Every row gives one point. To make a cloud, some directions were put in groups of two or more. Within a group, all points are equally far from the middle, so they leave a hole (a ring in 2 directions, a hollow ball in 3). The other directions are filled evenly. Then the cloud was stretched, turned, moved and blurred a little. Count the holes, and give their numbers of directions, smallest first.

Cloud (22 x 3):
[[-45 -15 -16]
 [-50 -22  -1]
 [ 29 -28   2]
 [ 26  10  17]
 [-28  26  13]
 [ -5 -40   6]
 [-25  10 -27]
 [ 12 -31  20]
 [-22 -29  29]
 [-58  -8   2]
 [ 32 -10 -21]
 [ 12   8 -30]
 [-52   8  -8]
 [-33 -21 -22]
 [-58  -7  14]
 [-49  -3  28]
 [ -4 -33  25]
 [-20   4  37]
 [-33   8 -25]
 [  1   5  35]
 [-57 -14   7]
 [-28  26  11]]
Holes: 1 (3)

Cloud (32 x 4):
[[  7 -25 -22 -17]
 [  0 -37 -56 -25]
 [ -5 -51  38  -7]
 [ -5  43 -46   7]
 [  5  35   0  23]
 [ 22  20 -23  -9]
 [ -7  -7 -19  46]
 [  1  39 -28  46]
 [  3 -27  22  46]
 [-31  15 -14  30]
 [-13 -40 -31 -23]
 [ 35 -25  17 -35]
 [ 37 -11  25 -16]
 [ -7  18 -34  41]
 [-26   7 -37  23]
 [ -3  28  14   7]
 [-26 -32 -21  17]
 [  9 -44 -40 -17]
 [-18   4  22  10]
 [-17  23   8  24]
 [-23  22 -15  11]
 [ 14   3   3  38]
 [  8  34 -23  15]
 [  4 -37  -3 -46]
 [ -7  26 -24  57]
 [-22 -36 -10   9]
 [ 13 -11  42  10]
 [-47  14  -5  16]
 [ 15   9 -22 -22]
 [ 33   5 -53  20]
 [-29  13  -9  56]
 [ 50 -24 -30 -12]]
Holes: 0

Cloud (84 x 8):
[[-26  12 -33   2 -33 -28  28   4]
 [ 14 -15 -52  18  43  22 -26 -25]
 [-40   4   7 -24   8   6  16  36]
 [ -8 -11 -38 -11  -9 -34 -20   3]
 [ -2   6 -28  -9 -46  24  48 -28]
 [ -8  35  -8 -34   1   7  19 -43]
 [-10   3 -44 -21  21  37   4 -20]
 [ -8  13 -50  17  31  14  16   0]
 [ -7  43 -33 -30 -21  30  -5  -6]
 [-13  21 -16 -47   0  39  19  -1]
 [ 35  -3   5  -3   8  -4  -3 -22]
 [ 21  13  -6 -29  28  26  12 -28]
 [-47   0   4   7 -18   4   4 -32]
 [-24  -8   7 -56   1  18 -17  14]
 [  0  -7 -49  26  27  18  21 -33]
 [ -6  23  15 -29  16  29  12  18]
 [-28  13  20 -14 -25 -10  29 -22]
 [ -4  12 -53  -6 -31  24  26  -6]
 [  3  15   8 -18   3 -32 -17   7]
 [ -2   0  14 -33 -20 -16 -15  25]
 [-19 -10 -36   1 -19 -14  17 -31]
 [ -6 -24 -52  13 -19  14  25  14]
 [ 21  31 -38  23 -10   1  13 -16]
 [-11  26  -1 -19  -1 -31  21  55]
 [ -2 -14  12 -27 -28  24 -21   0]
 [ 26 -15 -53 -29  12  -5  28   6]
 [-19   0  -1 -13 -16 -20  57  -1]
 [-32  -5  13 -33  31  23  -8  -5]
 [  2  28 -46 -39  18  -2   6  27]
 [ 41  29 -26  -4  -8 -12  24 -16]
 [ -7 -30 -19 -14  25   6  44  -5]
 [ 16  18 -30 -21 -22 -27   8  12]
 [-16  22  21 -14  22 -20   3  16]
 [  3  -5 -35 -24   3 -16   9 -34]
 [ 14  18 -60 -17  26  15  28  10]
 [ -7 -36 -39   2  -7 -19  33 -12]
 [  9  -1 -57  25  19  30  11   6]
 [-12  -8 -50   1  26  27  30   1]
 [-24  19  13  23  -8   4 -16  -5]
 [-36   4 -35 -10  19  11 -28 -46]
 [-40 -23  -6  -8  26  13   2  22]
 [ 29  31 -15   8  -3 -13   9  -9]
 [ -6  20  -8  34 -27   2  22   1]
 [-39  -8   1   6   7  30  -4  13]
 [-14 -33 -43  16  29  14   1  26]
 [  8 -10 -16 -36 -24  -5 -21  -1]
 [-25 -16 -23 -31   1  35  15  -1]
 [ 31  22   8  -5 -37 -11  34  17]
 [ 13  15 -49  14  -3   5  37 -39]
 [ 32  -7 -27   8 -25   1   8  26]
 [ 23  12 -18 -48 -32   1  33   4]
 [-20 -12 -45 -19  11 -38  -4  12]
 [ -7  27 -35 -34 -40  16   7  -5]
 [  9  22   3 -15 -21  13 -21 -30]
 [-20  -1 -23  -3   8   0  41  41]
 [ -7  16  20  -3  24  23   0  -8]
 [ 26 -12 -13 -36  36  13  -7  -2]
 [-11  13  -6 -16  28  -1 -22  44]
 [  1  -2 -46   3  46  -6  -7  15]
 [-26 -13   3 -41  31  14   4  -7]
 [ 27  31   6   6  -4  33   4 -17]
 [  4  24 -41 -26  20  -7  22 -24]
 [-14 -29 -28  14  -2 -13  25 -33]
 [-18  33  29 -19 -51  -7  22  12]
 [  7  -8 -39 -27  27   7  40 -21]
 [-19  10   4 -55 -15 -16  21 -13]
 [ 34  26 -26 -15  15  45   8 -16]
 [ 16  34 -32  17  -3   3  -2 -16]
 [  4 -12 -44  -8 -15  14 -29   3]
 [ -2 -29   6   2  39  17  12  11]
 [  0  -8 -40   0  20 -19  20  40]
 [ 14  11  -5 -24   4   2 -10 -41]
 [-16   2  17   1  27 -15   3   5]
 [-23 -15  24 -36  -8 -15 -17  29]
 [ 19  16  15  -2 -23  35  15 -34]
 [ -6  29  -5 -56 -31 -20   8  -8]
 [ -4  -1  -4  20  19  39  34  -1]
 [ -5 -40 -27  12  28   2  26  28]
 [-25   2 -41  15 -30   8  15 -10]
 [ -6 -27  12  -8 -36  26  14 -20]
 [ -4   0 -10 -31 -26   5 -40   6]
 [  7  -5 -37  -2  -7  34  -6 -50]
 [-23  13  19 -25 -26  -6  25 -29]
 [-21  -1 -53   8  22  23  -4   4]]
Holes: 2 (3, 3)

Cloud (105 x 9):
[[-12  17   6  -4 -25   4   8  -8 -50]
 [-18   3  18  28 -30  10  37  37  -8]
 [  1  19 -37  31  17  -6  11  25 -19]
 [-14   6 -25   2 -30   0 -37  19 -23]
 [  2  13 -28 -20 -47   0  -8 -15 -21]
 [ 25  16   4   6 -37  12 -20  27 -27]
 [ -3  12   1  -2  43  27   4   0 -21]
 [-12  23 -27  35   7  -9  -6  40   7]
 [ -2 -11  -7  13  38 -32  28  23  -5]
 [  8 -24 -16  21 -11  20   6 -33  13]
 [-25  18 -38   8  -3  14  37   8   1]
 [ -6 -23 -30  -3  16 -11 -16 -33 -33]
 [ 22 -14 -29  37 -35 -10  -5  28   8]
 [-37  15 -27   2   0  17 -24  14 -10]
 [-12  -8 -12   3  21 -39  -7  27  29]
 [  8   5  -9 -12  38  -2 -27   0   2]
 [ -3 -55  -8  16 -15   5  14  32  -6]
 [-16 -35  -7 -10 -15  19  -3  37 -19]
 [ 27   4 -20   9 -10 -10 -41   2 -28]
 [ 27   9   0 -16 -21 -10  27   2 -49]
 [ 38 -11 -32 -15 -22  19  -6  -2 -35]
 [-33  -6   8  12  34  -1  22 -19 -25]
 [ 25   9   3  -8 -22 -26  11 -46 -18]
 [ -5  24  20   1 -16 -13 -23 -42   7]
 [ 17   1  37 -11  -6   0   9 -33  16]
 [-48   1 -21  15  28  -5  17 -29  -1]
 [ 26 -35   3  -9 -35 -22 -13 -16 -23]
 [  5   6 -16 -17 -30 -19   6  49 -35]
 [-35  -9  21   1  14  26  30 -19  -6]
 [ -1  25 -21 -11  15 -13 -35  10  -2]
 [  2  10  19  -9 -29 -12  16  60  -8]
 [-12 -24 -15  23 -51  -3 -10   6 -16]
 [-25   5  15  16  42   2  11 -35 -11]
 [-25  24   4 -26 -12   8  20 -18 -32]
 [  8  17  25 -15 -35   4  35  25 -12]
 [ 18  13 -11  -1 -31  14  40  29   5]
 [ -4  -6 -20  17 -19  -9  -7   0 -52]
 [  2  -3   8 -17 -57  -9   0 -16  -1]
 [ 41  25   7  12 -11 -27  -5   4  -2]
 [  6  15  -1  37  -4  -7  -4  37  35]
 [ 29  -4 -46  28  -6  22  13  -3 -20]
 [ 16  26  20  10 -23  21 -20 -23   9]
 [-17  23 -25  -7   5 -19  -3  43  11]
 [  2 -36 -22  24 -43 -15  21  -4  -7]
 [  1 -18 -21  29 -39  -8   4  20 -37]
 [-26  20   8  39   7 -11   1  23  -7]
 [ 33  -5  -6  31 -23  18  33  17   4]
 [-11  12 -30 -14  29   5 -25  -6 -16]
 [-24   2  10  16 -41 -28  29  40  -3]
 [-34   2  15  22  -4   3  39  44  -9]
 [ 22 -24 -15  12  15  24  18  10 -36]
 [ 16 -40 -14   9   1   8 -21 -14   1]
 [  0  -4   5  35 -33  11   1  50  -9]
 [ -2  11  45  -4  -2 -13  22   3  33]
 [-38  -3  26 -22   1 -28   5  -2  26]
 [ 32  -1 -39  22  14 -15  24  12 -21]
 [ -6  -2  33  31  -7  10  33  25  27]
 [ -8  36 -11  25   3  15   6 -35 -27]
 [-25  -2   2  15  22   7  52 -11 -14]
 [-13  -2  -3  -6   7 -17   7  56  24]
 [-25  34  23  17   1   3 -14  -9 -14]
 [ 18  21 -39 -18  17   1 -13 -26 -19]
 [-10  35  25  -1  25 -11  13   4  35]
 [-42  18  16  18  14  14  39  14  28]
 [-29  -5  -7  15  17  28  22  21  26]
 [  3  -1 -21 -13  11 -41 -24 -25   1]
 [-26  26  10  21 -17 -27   7 -11  41]
 [-26   8 -47  14 -12 -12   9  38  -4]
 [  3  20 -32 -17 -38  -5  -3  33 -11]
 [ 16  44 -18  12 -23  -3  31   8 -12]
 [  8   5 -35  20 -10 -31  -3 -26  24]
 [-16  -9  30   8 -29 -13  49  30  10]
 [  4 -23 -20   6 -13  25  12  36 -43]
 [-16  -6 -10 -13 -10 -34  37  32 -30]
 [ -8  -3 -11  14   6  -5 -28 -55   3]
 [-24  -2   3 -16  26   0 -22 -26  18]
 [ -2   0 -44  20  -1   3 -18 -42 -13]
 [ 24  40 -11  11  16 -16   8 -31  18]
 [-23  19  21  -9  28  -5   0   2 -29]
 [ 16  -8   7 -23 -15 -15  37 -10 -41]
 [-27  23  -2   9  37  13  -4 -50  -3]
 [ 26 -31 -10   3  -2  -8  33  41   5]
 [  9  10  -2  10 -38 -34  11 -29  16]
 [ -2  -4 -18   2  10 -48  24 -31  -9]
 [ 30   2 -32  20 -18  11 -34  -4 -23]
 [-14 -29  29 -24   3 -32  18  -2   9]
 [  8 -15 -38  27 -44  10   6   7   3]
 [ 21   7 -28  -8   6 -18 -37 -24  -2]
 [-40 -29  -1   9 -39   7  16  16 -13]
 [ 24 -15   8   1  27  20  13  -9 -32]
 [  3  17   8  45  -5  10  -5  27  27]
 [-28  -8  29 -17 -15 -34   9  42   1]
 [-21   7 -27   9   1  -7 -17 -48 -24]
 [ 43 -17  11   0  16   4  -3 -12 -27]
 [-20  33 -21  -7  18 -27   5 -30  17]
 [ -7 -22  24  24  25  13  28  25   2]
 [ 14 -26   6 -20 -47 -13   2  43 -23]
 [ 11 -28 -21  25 -18 -38   5 -15  16]
 [ 26  16  31   7   3 -31   2 -13  13]
 [-17  21 -44  29  23  -3  -7   9  10]
 [-22 -44  31  14 -13   1  17   8  -3]
 [-22  16 -15  14 -22  29  30 -20 -24]
 [  3  -3   3   6  24 -36  39 -30   0]
 [ 26  -7  16  35  -1  25   6  -4  10]
 [ -1 -40 -41  16   2 -11  18 -13 -21]]
Holes: 3 (2, 3, 4)

Cloud (92 x 9):
[[-30 -10  26  15 -24 -10  20  -2  -7]
 [  9   8   2  13  -6 -16 -40  -1   6]
 [  8  45  14  10   3   1 -27   9 -21]
 [  8  29  21   3  18 -32  -6 -12 -31]
 [  9  29 -11  -3  13 -39  -8  18   3]
 [ -8   8  19  29  22   4  31  21   4]
 [ 15 -26  -2  23  -6 -19 -14 -27 -28]
 [-12  14 -18 -17  20  40 -12  11  34]
 [ 19 -30  19  -2 -35  -2 -17   0 -34]
 [ 15 -19 -11  -8 -16 -40 -20  -1  15]
 [-29   2  12  18 -14 -16  18  18  -1]
 [-12  27  10 -15 -24  -2   6  13  -4]
 [-17 -14 -35  18 -40  -1   4   4 -46]
 [-33  12 -12  22  13  -4  18  19  11]
 [  4 -32 -10   8 -60  -6  -4 -22 -30]
 [ 17  24   4 -17   7 -22 -15  30 -30]
 [ 19  -4  -7  31 -12 -10  38  -4 -38]
 [-17 -28   6  15 -14   5  36  -5  18]
 [ -4   4  24 -28 -21  10  14   4 -30]
 [-20   0   3 -19  -8  16  29  -8 -25]
 [ 23  -9   2  -7 -14  -8 -34   1 -28]
 [ 16  31 -29   0  19  18  10  24  19]
 [-19  -9 -34  19  -7  28  15  17  16]
 [-26  18  33  28  12  16  16   2 -40]
 [ 13  18   2  25  21 -13 -24  -5 -36]
 [  5 -16  22 -24  17  30   3  -5 -11]
 [ 10  -3 -21  37 -12 -44  -4  26  -1]
 [  9   3   0  26 -15 -37   1   5 -49]
 [-11  29 -31  24  13  14   3  -3   8]
 [-13   8   5 -22   3 -12   5  16 -38]
 [-31 -31   1  19  -1 -25  22 -26 -24]
 [ 13 -32   9  -6 -50 -10   7   3  -8]
 [  3  29   0   1  29  28  25  10 -16]
 [-30  16  -6  10 -31  -5  16  10 -10]
 [-16  14  31 -13  36  -5   8  16  17]
 [ -6  -6 -17   6 -27 -21  11  18 -39]
 [-12 -22  18  28   2 -10  37   6  26]
 [  6   3  45 -16  -5 -16 -43  -2 -13]
 [ -7   0  25  32 -13 -25  -8  15 -51]
 [  5   3  23 -14 -32  14 -25  -2  -1]
 [ -8   7   4  54  21  -8   7  -3 -21]
 [  2  20  13  13  -9 -39  -3   6 -15]
 [-23 -30  -8  29 -18  14  18 -23  14]
 [  3  -3  47  -6 -14 -27 -28 -20 -42]
 [  7  11 -27  25  12 -22 -15   1 -16]
 [ 24 -12  22  -7  -6 -27 -10 -18 -32]
 [ 13 -12   0  -2 -39 -23  21   9 -27]
 [  0  10  13   5  33 -27   9  -1   7]
 [-12  -6  -5 -23 -22  29 -14   8  13]
 [-11 -18   7  23   5 -15  10  30 -32]
 [ 14  -9   7   7 -43  14 -16 -10 -29]
 [ -3  -8 -18  47  13 -35  23   1 -18]
 [ -2   1 -10   9 -10 -22 -26  31  -9]
 [ 13  19   8 -11   2 -22 -13  28 -36]
 [ -6  -2 -27  48   9 -38  22  13  15]
 [ 23 -10  -4 -20   9   6  15   4  29]
 [ -2  12  24  18  42 -12  18  28  14]
 [ 10  30  13  19  -4 -18   7  10  -4]
 [ -6 -20 -26 -18 -24   6 -20  14  -6]
 [ 24   8  -9  11  -3  20 -10   3   7]
 [ 30  26  -3  -2  -6  14  -8  24 -17]
 [ -9 -15  -2  24 -23 -12   7  13 -59]
 [ -6  41 -30   2  -9  -3 -36   3  10]
 [  6 -14  -5  15  18  13  31  32 -16]
 [  2  34 -11   6  12   1  21   2   8]
 [-37   7  16   8 -12 -21   7  -7 -26]
 [-18   4  12 -16 -37   4   8  -8 -10]
 [ 19   1 -12 -26  -1 -11  -1 -20 -11]
 [ -1 -30   4  -6   0   7  34   1   4]
 [-17   8  -7  45   5  26  10 -18 -22]
 [-11 -28 -15   3 -29 -10  42  28  -2]
 [ 10  35   0  -5  31  27  21   8 -17]
 [-34  10  20   3  12   4  11 -31 -13]
 [ 17  -5  -7  -5 -22   0 -30  -6 -39]
 [ -4  -3  33 -15  18  29   3  -1  15]
 [ 14   0  29   1  23 -24 -16 -17  -3]
 [  2   1  28  30  15   2  40   9  -1]
 [ 11  20   3  14  44  -8  -4   7 -33]
 [ -2  10 -33   7  11 -14 -33 -22  -4]
 [ 12  27  17  19   1 -12 -28  21 -11]
 [ -8  10  14  23 -35 -28  11   7 -11]
 [-35   6 -17  21 -17  17  -6   7  -1]
 [  6 -19   2 -23 -21 -28 -27   6   1]
 [  3   3  16 -29  -8  -9   7  19 -36]
 [  8  -7 -42  32 -10  11  15 -10 -20]
 [ -4  21   7  24  17  14 -24 -28 -15]
 [  3   5 -17  16  20 -41  15  10  10]
 [-10 -24 -23   5 -13   3  -6  24 -16]
 [-27 -18  22  26 -17  24  -4 -19 -17]
 [-16 -24   2  -4  21 -20   4  -4  16]
 [  8 -10   8  10 -50 -18  19  -2  -1]
 [ 22 -17 -25 -19 -25 -14 -24   7   9]]
Holes: 3 (2, 2, 2)
